Every row gives one point. Each copy is the shape, with its points in the same order, stretched, turned, moved and blurred by noise. Say if it was mirrored as well.
(in the rows, 100 means zero)

Shape (5 x 2):
|  96 |  83 |
|  70 | 114 |
| 145 |  48 |
| 154 |  86 |
|  68 | 116 |
Copy 1 (5 x 2):
|  73 |  84 |
| 123 |  89 |
|   8 |  88 |
|  32 | 128 |
| 126 |  91 |
Copy 1 is: mirrored
Copy 2 (5 x 2):
| 100 |  75 |
|  82 | 107 |
| 147 |  43 |
| 154 |  78 |
|  86 | 110 |
Copy 2 is: only turned
Copy 3 (5 x 2):
| 119 |  94 |
|  84 |  55 |
| 164 | 150 |
| 131 | 155 |
|  76 |  53 |
Copy 3 is: only turned

Shape (10 x 4):
| 123 | 161 |  56 |  61 |
| 125 |  78 | 149 | 167 |
|  68 |  62 |  87 |  74 |
| 122 |  47 | 142 | 103 |
| 156 | 148 |  83 | 131 |
| 122 | 147 | 124 |  97 |
|  89 | 154 | 123 |  73 |
|  79 | 115 |  58 |  70 |
| 110 | 111 | 113 | 150 |
|  74 | 112 |  78 |  67 |
Copy 1 (10 x 4):
| 126 | 102 | 125 |  22 |
| 125 |  55 |  25 | 107 |
|  83 | 111 | 126 | 141 |
|  66 |  52 |  73 | 134 |
| 156 |  53 |  75 |  25 |
| 119 |  99 |  59 |  38 |
| 103 | 143 |  63 |  50 |
| 116 | 126 | 137 |  85 |
| 142 |  83 |  53 |  86 |
| 104 | 129 | 119 |  93 |
Copy 1 is: mirrored
Copy 2 (10 x 4):
|  30 |  72 |  87 |  61 |
| 189 | 126 | 142 |  91 |
|  92 |  50 |  51 | 158 |
| 164 | 109 |  72 | 106 |
| 102 |  91 | 132 |  32 |
|  88 | 128 | 128 |  77 |
|  64 | 125 | 111 | 104 |
|  40 |  54 |  68 | 115 |
| 134 | 103 | 142 |  95 |
|  55 |  65 |  73 | 134 |
Copy 2 is: mirrored

Shape (9 x 6):
|  88 | 115 |  69 |  97 | 137 |  84 |
|  71 |  84 |  62 |  92 |  82 |  85 |
| 125 | 102 | 139 | 110 | 103 | 138 |
| 104 |  97 |  93 | 100 |  85 |  71 |
| 108 | 109 | 128 |  88 | 105 | 123 |
| 116 |  67 | 117 |  85 | 126 | 132 |
|  93 |  93 | 121 | 143 | 137 | 111 |
|  92 |  87 |  63 | 122 | 104 | 105 |
|  36 |  71 | 130 | 168 | 120 | 109 |
Copy 1 (9 x 6):
|  70 | 130 |  97 |  77 | 109 | 107 |
|  79 | 100 |  74 |  85 |  97 |  73 |
| 123 | 103 | 131 | 110 |  58 | 148 |
| 109 | 125 |  83 |  89 | 105 |  87 |
| 117 |  95 | 114 |  91 |  86 | 141 |
| 100 | 105 | 132 |  69 |  45 | 134 |
|  95 | 131 | 164 | 109 |  66 | 124 |
|  63 | 122 |  96 | 101 |  78 |  97 |
|  94 | 103 | 195 | 132 |  66 |  81 |
Copy 1 is: mirrored
Copy 2 (9 x 6):
| 112 | 117 |  69 | 100 | 113 |  54 |
|  93 |  80 |  94 |  46 |  97 |  80 |
| 117 | 116 | 133 | 137 |  84 | 122 |
| 103 |  58 |  93 |  87 | 109 |  78 |
| 117 | 116 | 128 | 122 | 106 |  97 |
|  85 | 125 |  98 | 122 | 119 | 135 |
|  70 | 122 |  90 | 144 |  80 |  97 |
|  89 |  99 |  77 |  71 |  74 |  98 |
|  11 | 121 | 104 | 115 |  53 |  96 |
Copy 2 is: only turned

Shape (13 x 9):
| 104 |  82 |  87 |  86 | 180 | 115 |  68 |  79 |  84 |
| 122 | 116 |  83 | 130 |  70 | 120 | 138 | 122 | 159 |
|  75 |  98 | 145 |  83 | 127 | 116 |  83 |  65 | 121 |
| 156 | 120 |  97 | 126 |  45 | 159 | 144 | 149 | 104 |
| 137 |  47 |  81 |  78 | 126 | 137 |  60 |  64 | 125 |
|  72 | 102 | 110 |  44 |  90 |  24 |  49 | 101 |  61 |
| 127 | 108 |  78 |  97 |  81 | 137 | 154 | 133 | 142 |
|  90 |  97 |  84 |  71 | 145 | 158 |  92 |  68 |  61 |
| 132 | 161 |  89 |  77 |  15 | 149 | 122 | 148 | 123 |
| 128 |  98 | 102 | 139 | 111 | 138 |  84 |  74 |  95 |
|  59 |  38 |  95 |  75 | 120 | 102 |  87 |  49 |  72 |
|  92 |  92 |  44 | 101 | 132 | 132 |  85 |  28 | 105 |
|  45 |  80 |  91 |  96 |  96 | 101 |  50 | 125 | 114 |
Copy 1 (13 x 9):
| 125 | 109 |  48 |  85 |  66 | 134 |  52 | 115 |  64 |
| 112 | 130 |  82 | 132 |  95 | 115 | 144 | 105 | 152 |
|  93 | 110 | 117 | 104 |  41 | 154 |  71 | 120 |  91 |
| 123 | 141 | 101 | 146 | 115 |  91 | 189 |  97 | 102 |
| 142 | 103 |  59 |  78 |  99 | 177 |  88 | 118 |  75 |
| 116 |  46 | 114 |  71 | 142 |  94 |  55 |  94 | 102 |
| 137 | 143 |  85 | 113 |  96 |  96 | 145 | 109 | 140 |
| 123 | 127 |  72 |  58 |  64 | 125 |  90 | 106 |  36 |
| 129 | 152 | 137 | 100 | 156 |  85 | 172 |  92 | 134 |
|  90 | 125 |  66 | 129 |  75 | 139 | 108 |  88 |  68 |
|  94 |  64 |  73 |  55 |  57 | 145 |  79 | 125 |  63 |
| 103 | 122 |  35 |  36 |  70 | 157 |  86 |  94 |  86 |
|  80 |  93 |  88 |  93 | 133 | 121 |  79 | 153 |  98 |
Copy 1 is: mirrored
Copy 2 (13 x 9):
| 139 |  87 | 156 |  93 | 103 | 110 |  85 |  81 | 166 |
|  67 | 127 |  67 |  98 | 111 | 146 | 157 | 118 |  86 |
| 108 | 102 | 136 |  98 |  33 | 110 |  92 |  69 | 133 |
| 130 | 125 |  29 |  97 |  89 | 155 | 179 | 149 |  63 |
| 121 |  74 | 101 |  80 |  83 | 178 |  66 |  79 | 173 |
|  90 |  87 | 112 |  48 |  47 |  44 |  11 | 132 | 115 |
|  80 | 120 |  67 |  66 |  98 | 149 | 176 | 118 | 101 |
| 163 | 108 | 110 |  64 |  74 | 111 | 103 |  50 | 152 |
| 106 | 163 |  39 |  35 |  73 | 159 | 135 | 134 |  33 |
| 149 |  99 |  88 | 135 | 101 | 133 | 108 |  85 | 110 |
| 115 |  72 |  74 |  76 |  47 |  78 |  60 |  59 | 195 |
| 118 |  98 |  97 |  72 | 129 | 126 |  80 |  23 | 150 |
|  87 | 166 | 104 |  88 |  67 |  98 |  42 | 114 | 160 |
Copy 2 is: mirrored
Copy 3 (13 x 9):
| 125 |  73 | 143 |  63 | 163 | 148 |  88 |  64 | 119 |
| 136 | 105 |  39 | 143 |  85 | 106 | 122 | 114 | 116 |
| 114 |  76 | 123 |  55 |  74 | 139 |  89 |  88 | 147 |
| 148 | 131 |  74 | 172 |  82 | 107 |  89 | 155 |  69 |
| 186 |  48 | 126 |  56 | 155 | 113 |  92 |  99 |  98 |
|  40 |  90 | 115 |  53 | 138 |  38 |  97 | 125 |  97 |
| 140 | 120 |  60 | 136 | 102 | 122 | 124 | 147 | 120 |
| 134 | 103 | 127 |  47 | 140 | 176 |  88 |  94 |  89 |
| 119 | 132 |  22 | 127 |  78 |  84 |  85 | 184 |  88 |
| 158 | 100 | 114 | 100 |  91 | 122 |  74 |  57 |  84 |
| 106 |  71 | 146 |  27 | 116 | 123 | 134 | 107 |  86 |
| 136 |  86 |  86 |  31 | 134 | 147 | 113 |  41 |  95 |
|  89 |  36 |  91 |  81 | 103 | 108 | 102 | 107 |  95 |
Copy 3 is: only turned

Shape (14 x 11):
|  88 |  99 | 110 |  74 | 129 |  83 | 130 | 148 | 132 |  51 | 140 |
| 103 |  62 |  86 | 130 | 116 |  85 | 143 | 147 | 149 |  59 |  96 |
| 106 | 137 |  99 | 108 |  66 | 106 |  50 | 146 | 104 |  69 | 124 |
| 120 |  73 | 116 |  79 |  87 |  94 |  75 | 119 | 139 |  51 | 161 |
| 159 | 105 | 100 |  87 | 136 | 102 |  96 | 144 | 128 |  76 | 136 |
|  53 |  70 |  61 | 152 | 158 | 126 |  86 |  55 | 109 | 141 |  74 |
|  71 |  89 |  40 | 113 | 123 | 125 |  89 |  83 |  59 | 125 | 123 |
|  87 |  60 | 144 | 134 | 133 | 101 | 115 | 122 |  92 |  75 |  80 |
| 111 | 140 | 126 |  96 |  54 |  81 |  85 | 102 |  97 | 122 | 126 |
| 141 | 150 | 106 |  92 |  76 |  69 |  81 |  92 | 108 |  31 | 142 |
|  93 |  65 |  74 | 141 |  94 | 133 | 110 |  79 |  61 | 126 |  90 |
|  84 |  75 |  58 | 131 |  97 |  95 |  83 |  84 |  82 | 154 | 105 |
|  77 |  71 | 125 | 132 | 109 | 157 | 153 | 103 | 134 |  91 |  71 |
| 127 | 120 | 108 |  45 |  68 |  82 |  72 | 115 | 111 |  57 |  88 |
Copy 1 (14 x 11):
|  88 |  82 | 164 | 113 |  85 | 164 | 108 | 133 | 120 |  54 | 131 |
| 129 | 116 | 131 | 123 | 109 | 136 | 154 | 125 | 112 |  60 | 120 |
| 109 |  48 |  86 | 138 |  69 | 149 |  59 | 129 | 120 | 107 |  76 |
| 131 |  64 | 115 |  95 |  60 | 180 |  65 |  84 | 109 |  71 |  93 |
| 125 | 100 | 112 |  85 | 116 | 164 |  79 | 126 | 129 |  82 | 111 |
|  67 | 138 | 118 | 152 | 145 |  53 |  86 |  50 |  83 |  83 | 128 |
|  78 |  83 | 109 | 145 | 110 |  53 |  59 | 100 |  69 |  77 | 152 |
| 112 | 112 | 186 | 109 | 114 |  89 | 112 | 108 |  99 |  70 |  85 |
| 117 |  75 | 103 | 112 |  47 | 116 |  65 | 105 | 156 | 122 | 112 |
| 134 |  94 |  90 | 104 |  41 | 153 |  46 | 150 | 135 |  60 |  68 |
| 127 | 112 | 114 | 128 |  99 |  42 |  82 |  90 |  67 | 108 | 136 |
| 101 |  92 |  89 | 133 | 106 |  51 |  80 |  73 | 108 |  90 | 134 |
| 108 | 141 | 162 | 124 |  94 | 107 | 122 |  84 |  72 | 131 | 136 |
|  83 |  81 |  74 |  72 |  56 | 142 |  83 | 115 | 108 |  98 |  61 |
Copy 1 is: only turned
Copy 2 (14 x 11):
|  95 | 142 |  72 | 136 |  42 |  47 |  66 | 113 |  97 | 111 | 144 |
|  88 |  79 |  89 | 149 |  27 |  90 |  59 | 101 | 107 |  89 | 102 |
|  79 | 146 |  74 | 148 | 131 | 124 |  71 |  98 | 129 |  94 | 147 |
|  65 | 127 | 111 | 141 |  80 |  81 |  67 |  95 | 178 | 124 | 156 |
| 114 | 123 | 107 | 168 |  89 |  65 |  44 | 137 | 150 | 113 | 106 |
|  84 | 104 |  97 | 110 | 118 |  82 | 148 |  96 |  95 | 109 |   5 |
| 129 | 111 |  76 |  98 | 155 |  72 | 118 |  79 | 100 | 122 |  43 |
|  49 |  91 | 132 | 117 |  79 |  62 |  83 | 103 |  66 |  66 |  94 |
| 118 | 142 | 142 |  73 | 113 | 132 | 109 | 108 | 119 |  94 | 134 |
|  99 | 189 |  99 | 113 |  96 | 100 |  62 |  93 | 186 |  61 | 132 |
| 101 |  60 | 122 |  89 | 137 | 106 | 118 |  94 | 100 |  91 |  51 |
| 126 | 101 | 126 | 101 | 124 | 108 | 121 |  69 | 103 | 121 |  53 |
|  55 |  35 |  95 |  95 |  71 |  95 | 130 | 143 |  73 |  67 |  82 |
|  78 | 149 |  95 |  79 |  89 | 121 |  33 | 125 | 136 | 127 | 114 |
Copy 2 is: only turned

Shape (17 x 12):
| 122 | 115 |  89 | 103 |  52 |  88 |  91 | 131 |  82 | 129 | 118 |  88 |
|  91 |  68 |  95 | 102 | 108 | 109 |  57 |  94 | 118 |  98 | 112 | 100 |
| 108 |  60 | 108 | 117 | 110 | 100 |  79 |  91 | 102 |  83 | 100 |  84 |
|  81 |  81 |  57 | 118 | 112 |  91 | 112 |  83 |  77 |  80 |  70 | 118 |
|  91 |  66 |  66 | 112 | 130 | 134 | 102 | 125 |  88 |  72 |  94 | 105 |
|  75 |  91 |  83 | 118 |  99 | 106 |  82 | 112 | 102 |  43 |  90 |  83 |
| 123 | 139 | 102 |  76 |  84 |  84 | 105 |  85 |  73 | 125 | 129 | 113 |
|  91 |  62 |  77 |  88 | 100 | 114 |  93 |  82 |  90 |  84 |  92 |  76 |
| 135 | 123 |  98 |  56 |  64 |  79 | 104 | 109 |  82 | 107 | 142 | 105 |
| 132 | 133 | 132 |  73 |  71 | 103 |  92 |  96 |  65 | 121 | 107 | 121 |
| 113 |  73 |  95 | 127 | 111 | 102 | 111 | 104 | 111 |  77 | 102 |  84 |
| 101 | 103 |  75 | 117 | 105 | 118 |  96 |  77 |  53 |  88 | 117 |  90 |
|  80 |  73 |  92 | 101 | 130 |  97 |  97 | 115 |  85 |  84 |  83 |  64 |
|  83 |  81 |  72 | 116 |  99 | 127 | 104 | 111 | 107 |  83 |  70 |  75 |
| 115 |  70 |  89 | 100 | 102 | 124 |  87 |  84 | 114 |  75 |  90 |  81 |
|  70 | 101 |  76 | 116 | 116 | 118 | 115 |  98 | 110 |  90 | 100 |  84 |
|  85 |  86 | 113 |  92 |  75 | 107 | 120 |  81 |  63 | 103 | 125 | 119 |
Copy 1 (17 x 12):
| 122 | 167 |  92 |  94 |  87 |  75 |  91 |  92 |  68 | 116 |  83 |  73 |
|  33 | 115 | 125 | 107 |  92 | 127 | 116 |  80 | 119 | 123 |  56 | 114 |
|  58 | 105 | 112 |  86 |  97 | 138 | 101 | 111 | 120 | 134 |  62 | 141 |
|  60 |  74 |  94 | 115 |  92 | 124 |  88 | 128 | 151 | 111 | 119 |  90 |
|  48 |  73 | 162 | 114 |  58 | 136 |  87 | 140 | 148 | 116 | 114 | 115 |
|  67 |  83 | 142 | 128 | 116 | 115 |  87 | 125 | 123 | 145 |  90 | 138 |
| 114 | 136 | 101 |  85 |  97 |  95 | 132 |  99 |  30 |  99 | 100 |  37 |
|  79 |  87 | 131 |  97 |  94 | 154 | 103 | 110 | 132 | 126 |  71 |  92 |
| 126 | 137 | 114 |  76 | 102 |  89 |  89 |  95 |  18 | 120 |  87 |  38 |
| 130 | 128 |  92 | 100 |  83 | 103 | 120 |  90 |   5 |  74 |  90 |  48 |
|  73 |  83 | 125 |  76 |  99 | 110 |  80 | 132 | 132 | 135 |  92 | 139 |
|  83 | 122 | 130 | 103 |  83 | 135 | 147 | 165 | 105 | 123 |  82 |  74 |
|  75 |  97 | 141 | 104 |  89 | 154 | 103 | 100 | 122 | 130 | 111 | 149 |
|  88 |  71 | 138 | 116 |  91 | 115 |  86 | 112 | 157 | 118 |  97 | 115 |
|  80 |  62 | 133 |  90 |  94 | 133 |  98 | 110 | 129 | 139 |  60 | 101 |
|  70 |  84 | 152 | 109 | 108 | 104 | 113 | 123 | 142 | 106 | 114 | 108 |
|  84 | 140 | 108 |  99 | 106 | 113 |  95 | 144 |  68 |  54 |  93 |  67 |
Copy 1 is: only turned
Copy 2 (17 x 12):
|  60 |  99 | 131 | 124 |  69 | 102 | 108 | 145 | 130 |  94 |  76 |  86 |
| 145 |  80 | 100 |  72 | 102 | 128 | 138 | 130 | 115 |  89 |  80 |  95 |
| 129 |  84 |  95 |  68 |  97 | 155 | 103 | 117 |  96 |  70 |  92 |  94 |
| 103 | 102 |  99 |  67 | 130 |  80 |  70 |  98 | 116 |  74 |  95 |  61 |
| 114 |  44 |  76 |  60 | 129 | 116 |  76 | 104 | 147 |  96 |  94 |  71 |
| 163 |  97 |  87 |  69 |  99 |  98 |  71 | 120 | 134 |  88 | 106 | 103 |
|  66 | 113 | 107 | 154 |  95 |  77 | 117 | 113 |  90 | 108 |  84 |  96 |
| 123 |  88 | 105 |  78 | 113 | 134 |  93 | 106 | 113 |  98 |  63 |  95 |
|  63 | 103 | 118 | 161 |  73 |  90 | 117 | 101 | 119 |  94 |  76 | 122 |
|  68 |  78 | 122 | 159 |  68 |  85 | 111 | 107 |  77 | 101 |  88 |  90 |
| 106 |  82 |  91 |  77 | 111 | 145 |  77 | 117 | 117 |  81 | 114 | 107 |
| 112 |  82 |  80 | 114 | 128 | 102 |  86 | 127 |  97 |  93 |  74 |  53 |
| 116 | 101 |  67 |  58 |  94 | 137 |  90 | 105 | 123 | 110 |  75 |  86 |
| 116 |  80 | 105 |  63 | 113 | 121 |  61 | 126 | 132 | 114 |  90 |  96 |
| 126 |  68 | 108 |  79 | 116 | 135 |  86 | 113 | 104 |  86 |  80 | 125 |
| 125 | 104 |  88 |  83 | 129 | 106 |  83 | 135 | 133 | 129 |  96 |  89 |
| 110 |  87 | 117 | 136 |  89 | 124 | 111 | 100 | 108 | 106 | 106 |  52 |
Copy 2 is: only turned
